Each row of a before or after table is a point. The points were changed in one or more steps. Then noise was added and the rows were shuffled. The steps act on columns, c1 being the first. Write out the steps. A step turns or swaps two columns, mirrors them in a line or flattens them onto one, adds a multiple of one to another, or multiplies or shifts one. Angles are multiples of 10 degrees, from the lower column toward the higher: turns from -170 to 170, lines from 10 to 170 but not 90. Use the fewest steps. Two steps may share a column if one is a turn and the other turns, adds or multiplies; they go together, in the order done. Otherwise the lowest column goes first.
In the rows, zero is written as 128.

Before, 10 rows:
[[184 175 135]
 [ 73 159  68]
 [137 108 170]
 [148 157 160]
 [162  89 174]
 [ 53  92  81]
 [118 157  72]
 [ 69 154  66]
 [ 95 141 137]
 [141 121 143]]
After (10 x 3):
[[173  99 129]
 [166 166 135]
 [140 118 135]
 [ 73 167 130]
 [175  74 154]
 [ 59 163  88]
 [ 56 161  80]
 [130 147 101]
 [ 71  81  62]
 [144 187 182]]
Steps: mirror c1 and c3 in the line at 40 degrees; multiply c2 by 1.3

Before, 11 rows:
[[132 176 194 112  98 155]
 [152  69 135 153 145  95]
 [196  83  97 182  94 136]
 [184 168 139  74  83 129]
 [117 190  99  99 118 206]
 [120 161 119 161 133  98]
 [170 152 167  39  77 158]
 [147 201 154 124 117 139]
 [214  74 138 173 148 125]
 [162 117 120 208 185  52]
 [122 157 165 129  88 114]]
After:
[[227 145  92  71 138 145]
 [203 188 160 208 248  90]
 [189 152  61 130 179 153]
 [159 163 112 133 146 153]
 [161 166 103 161 190 114]
 [238 100 162 183 156 104]
 [168 137  80 117 158 195]
 [156  72  41  99 179 128]
 [248 115 173 166 210 133]
 [208 117  98  40 131 170]
 [193 141 195 147 203 119]]
Steps: shift c1 by 40; turn c3 and c6 by 70 degrees; turn c2 and c3 by -70 degrees; shift c5 by 60

Before (14 x 11):
[[118 187 138 183 104 155  44 108 131 116 144]
 [111 110 135 132 141 118 164 111  61 149 112]
 [159 128  86 137  97 115 159 130  66 133 138]
 [121 104 109 193 103 124 169 102 140 142  94]
 [109 112  90 135 116 149 161  92 113 149 135]
 [117 112  88 132  40 130 165 123 143 125 122]
 [124  94 123 140 170 125 164 118 140 156 124]
 [113 100 137 162 149 120 158  93 128 120 147]
 [247 106 109 131 140 161 165 108 143 122 126]
 [119 105 140 143 162 117 138 122 132 120 103]
 [179 139  94 133  87 118  94  88 129 105 113]
 [123  85 112 133 160 196 110 112 136  60 110]
 [108 205 131 136 155 133 164 109 128  95 116]
 [128 134  97 161 171 115 168 116 115 140 136]]
After:
[[159 134 147 124 158 196  85 113 138  49  74]
 [147  85 145 136 183 126 102 120 123 130 117]
 [ 60 118 151 124 140 161   9 104 136 112 116]
 [172 102 143 123 127 152  90  92 169 130 149]
 [141 126 137 159 170 117 106 115 159 140 151]
 [153 102 149 187 112 122  99 101 134 124  26]
 [108 179 122 180  89 155 183 107 118 159 173]
 [157 119 167 129  42 130  99 120 153 116 106]
 [154 104  72 127 146 116 112 111 164 132  76]
 [ 61 152 149 120  83 119 141  91 155 116  83]
 [110 126 110 139 102 116  99 131 201 131 155]
 [137 118 125 142 165 117 138 124 115 104  48]
 [149 114 125 153 154 119 119  92 119 104 183]
 [166 209 127 129 130 134 105 106 129 153  93]]
Steps: add 1 times c6 to c7; turn c1 and c7 by -150 degrees; turn c2 and c10 by 40 degrees; add -0.3 times c2 to c5; turn c3 and c9 by -130 degrees; add 0.3 times c8 to c4; multiply c11 by 3

Before:
[[126 122 157  82 124 135 193 127 106 131 107 185 115 132 153 173 108  97]
 [110  96 121 125 117 139 104  75 109 137 172 150 155 125 129 154 118  81]
 [110 122 163 130  97 116 123 108 108 138 155 193 128 231 149 143 117 110]
 [169 143 103  93 106 117 116 141 104 118 168 178 118  96 100 180  97  95]
 [113 121 169 128 154  55 132 138 114 121 123  57 141  91 173 147 140 244]
 [153 148 162 121  80  93 162 115 109 126 164  68 104 226 139 199 173  80]
 [123  65 131 114  82 119 121 139 131 153 170 147 141  89 169 157 114 132]
 [169 140 146 113 233 124 127 141 190 139 153 177 113 130 135 143 105  78]]
After (8 x 18):
[[139 132   4 135 113 111 122 107  96 141 154 192 125 141 233 141 144 110]
 [145 133 139  82 127 137 193 119 118 127 106 186 121 111 139 173 148  97]
 [133 111 197 123 157  52 140 139 120 124 129  57 139  75 112 149 124 237]
 [104 152 140 120 207 128 128 139 223 145 148 172 108 126 129 144 134  83]
 [156 112  18 121  82  82 161 121 127 125 171  73  96 143 229 203  81  77]
 [121  95 162 115  84 117 121 149 119 160 160 148 139  74 104 157 182 125]
 [169 161 161  98 101 113 111 143 140 114 168 172 114 140  94 180 144  95]
 [141 107 130 126 125 138 105  74 102 142 175 150 159 121 126 154 160  75]]
Steps: turn c1 and c9 by 60 degrees; turn c5 and c9 by 20 degrees; mirror c2 and c17 in the line at 160 degrees; turn c14 and c15 by 70 degrees; add -1.5 times c15 to c3
